Rows are points. Each copy is the shape, with its points in the same order, turned, moved and blurred by noise. Say if it was mirrored as well.

Shape (5 x 2):
[[-4.1  7.1]
 [-0.7 -2.9]
 [ 1.8 -7.3]
 [ 1.5  3.6]
 [ 0.7 -1.4]]
Copy 1 (5 x 2):
[[ 6.5 -7.6]
 [-2.8 -1.8]
 [-6.8  1.2]
 [ 4.3 -1.2]
 [-1.2 -1.0]]
Copy 1 is: mirrored
Copy 2:
[[ 1.5 -8.3]
 [-3.0  1.5]
 [-3.9  5.5]
 [ 2.1 -2.6]
 [-0.7  1.2]]
Copy 2 is: mirrored
Copy 3:
[[-7.2  3.9]
 [ 0.3 -3.5]
 [ 4.5 -6.2]
 [-0.9  3.6]
 [ 0.6 -1.6]]
Copy 3 is: only turned
Copy 4:
[[ 1.0  8.8]
 [ 1.4 -1.5]
 [ 2.7 -6.7]
 [ 5.5  4.0]
 [ 3.3 -0.6]]
Copy 4 is: only turned

Shape:
[[-4.2 -1.2  0.8]
 [ 2.9  9.3 -2.5]
 [-4.2 -7.7 -3.8]
 [-4.2 -0.2  4.1]
 [-2.8  0.2 -1.5]
 [-2.5  4.8 -3.2]
 [ 1.4 -2.1 -6.3]
 [-1.7  4.1 -3.2]]
Copy 1, 8 rows:
[[ 1.4  1.0  1.6]
 [-6.4  6.5 -7.4]
 [ 7.8 -3.0 -0.8]
 [-1.2  0.7  3.8]
 [ 1.1  2.0 -1.5]
 [-0.3  5.9 -3.8]
 [ 3.3 -0.8 -7.2]
 [-0.6  5.0 -4.1]]
Copy 1 is: mirrored
Copy 2:
[[ 2.0 -4.3  0.6]
 [-0.6  9.4  0.4]
 [-0.2 -9.2 -4.1]
 [ 1.8 -3.9  4.3]
 [ 1.3 -2.4 -0.9]
 [ 3.1  2.8 -1.9]
 [-3.3 -1.5 -6.3]
 [ 2.5  2.4 -2.3]]
Copy 2 is: mirrored
Copy 3:
[[-5.4  0.1 -0.2]
 [ 6.9  5.2  2.5]
 [-7.0 -1.1 -8.9]
 [-5.6 -1.2  2.5]
 [-2.9  1.3 -2.3]
 [ 0.3  4.7 -0.6]
 [ 2.5  0.5 -8.4]
 [-0.3  5.0 -0.9]]
Copy 3 is: only turned
Copy 4:
[[ 5.2 -1.6 -2.0]
 [-1.4  9.3 -2.0]
 [ 2.0 -7.7 -6.4]
 [ 6.3 -1.0  0.4]
 [ 2.4  0.1 -3.7]
 [ 2.3  4.9 -5.1]
 [-3.2 -1.5 -5.8]
 [ 1.3  3.7 -4.5]]
Copy 4 is: mirrored

Shape (8 x 4):
[[ 4.1 -5.2  4.4 -2.5]
 [-3.6  2.1 -5.3  6.3]
 [-2.4 -2.0 -8.0  1.1]
 [ 1.0 -0.4 -1.3  2.5]
 [-2.6  3.4 -3.3  3.3]
 [-2.0 -5.4  2.9 -3.9]
 [-7.0 -3.6  0.9  1.9]
 [ 7.9  3.5 -3.1 -3.9]]
Copy 1:
[[ 5.2 -6.0 -2.0  1.3]
 [-8.4  1.8  1.3 -3.4]
 [-5.1 -0.2 -3.4 -7.4]
 [-2.4 -2.5  0.6 -1.3]
 [-4.8  2.9  2.1 -2.7]
 [ 4.1 -1.3 -6.1  0.9]
 [-3.5  2.5 -6.4  1.0]
 [ 5.0 -4.3  5.7 -7.0]]
Copy 1 is: mirrored
Copy 2, 8 rows:
[[-0.9 -6.0 -4.2 -0.7]
 [-3.2  6.3  2.9  7.1]
 [-4.8  5.9 -4.1  4.1]
 [-1.2  0.8 -0.6  2.8]
 [-0.2  5.8  2.5  3.4]
 [-5.2 -2.3 -3.0 -4.0]
 [-6.9  1.0  3.2 -0.9]
 [ 7.2  2.1 -8.4  2.0]]
Copy 2 is: only turned
Copy 3 (8 x 4):
[[-1.0 -6.9 -0.9 -3.4]
 [ 0.3  6.9 -0.8  5.6]
 [ 3.0  5.7 -5.7  1.1]
 [ 0.9  1.2 -0.3  0.2]
 [-2.1  6.1 -0.3  2.3]
 [-4.4 -3.6 -5.6 -2.2]
 [-4.9  0.5 -5.5  4.8]
 [ 3.1  3.3  2.9 -8.1]]
Copy 3 is: only turned
Copy 4, 8 rows:
[[  2.3  -0.2  -2.2 -10.1]
 [ -3.7  -2.8  -0.2   6.5]
 [  2.8  -2.1  -2.5   5.2]
 [ -2.1  -0.4  -2.1  -0.6]
 [ -1.8   0.3   0.8   4.5]
 [  5.2  -1.4   2.6  -6.5]
 [  2.3  -5.3   5.0  -1.1]
 [  0.1   8.3  -5.3  -2.3]]
Copy 4 is: mirrored
